Each wall is flat, endless, passes through zero and stands at right angles to its row. A trip goes straight from one point to another. List the walls that it crosses, first one first.
(in the rows, 128 means zero)

Walls:
(1): [143  83 159]
(2): [153 168 125]
(3): [168 138 140]
(4): [140  82 122]
(5): [164 102 142]
(6): [111  93  92]
Trips:
[131 153 136] to [143  97 179] -> 5, 1, 4, 2
[156 189 114] to [132 158 136] -> none
[162 127   7] to [ 81 149 104] -> 4, 2
[178 129  93] to [82 93 55] -> 3, 2, 5

Walls:
(1): [174 103  89 129 126 131 132 124 209  79 127]
(2): [ 81 121 116 157 125 186 122  70 101 187  97]
(3): [195 134 148  94  47 183 186 143  68 136 129]
(4): [153 145 172 102 101  99  43  59 129  54  91]
(5): [181 198 162 103 151  83 129  72 105  88 138]
Trips:
[139  98 156 165  78  83  90 126  82  87 151] to [162  71  97 179  68 132 131 160 195 123 103] -> 1, 5, 4
[187 125  92 161 140 124  72  88 156  67  83] to [128 121 101 135 249 116 113 146 114  93 125] -> 4

Walls:
(1): [108 141 129 177 146 175 178  82 133  91 135 120 124 133 100 106 190  92
 102 112  74 136 153 106]
(2): [111 137 147 131 121 217  95 111 141 169 124  56 126 180  95 102 120 150
 223 114 103 155 219  68]
(3): [145  33 151 135 131 194 142 141 198 130 100 138 137 114 107  81 156 161
 104  62 161  79 143 130]
(4): [118 115 135 118  84  92 166 127  68 185 132 121  95 153 122  88 138 143
 188 233 101 169 117 146]
(5): [195 108 121  96 136 125  53 132  65 131 103 148 124  37 139 162 147 128
 140 155  51  99  73 137]
(6): [132 102 117  98 111  73 142 158 181  85 161 177 211 157 135 142  56 141
  83 217  96 162 161  77]
(7): [161 179 120 131  88 152 196 139 168 129  94 157 119 176 152  15 110 188
 160 189  81 147 139 121]
(8): [ 88 128 148 181 119 111 192 162 138 165 102 175 162 176 114  91 129 159
 216  75 109 151 107  91]
(9): [ 94 160 130  73 106 153 157 111 116 163 110  95 126 111 135  99  74 120
  75  90 136 125 159  49]
Trips:
[117 130 194 119  87 132 172 107 139  86 143 207  60 212 116 139 115  82
 117  96 149 224 206 119] to [127  49 135 165 143 132 214 128 109 117 160 164 107  80 171  84 142  54
 128  51 195 118  98 146] -> 3, 4, 2, 6, 7, 9
[229  93 158 163 124 126 115 148 170 141 226  78 205  98 130 194 114 126
 104 155 221 127  67 158] to [125 119 168 182 127  22 128 146  59 126 124 102 147  99 172 138  75 109
 160 182 134 123 206  51] -> 3, 4, 9, 8, 2
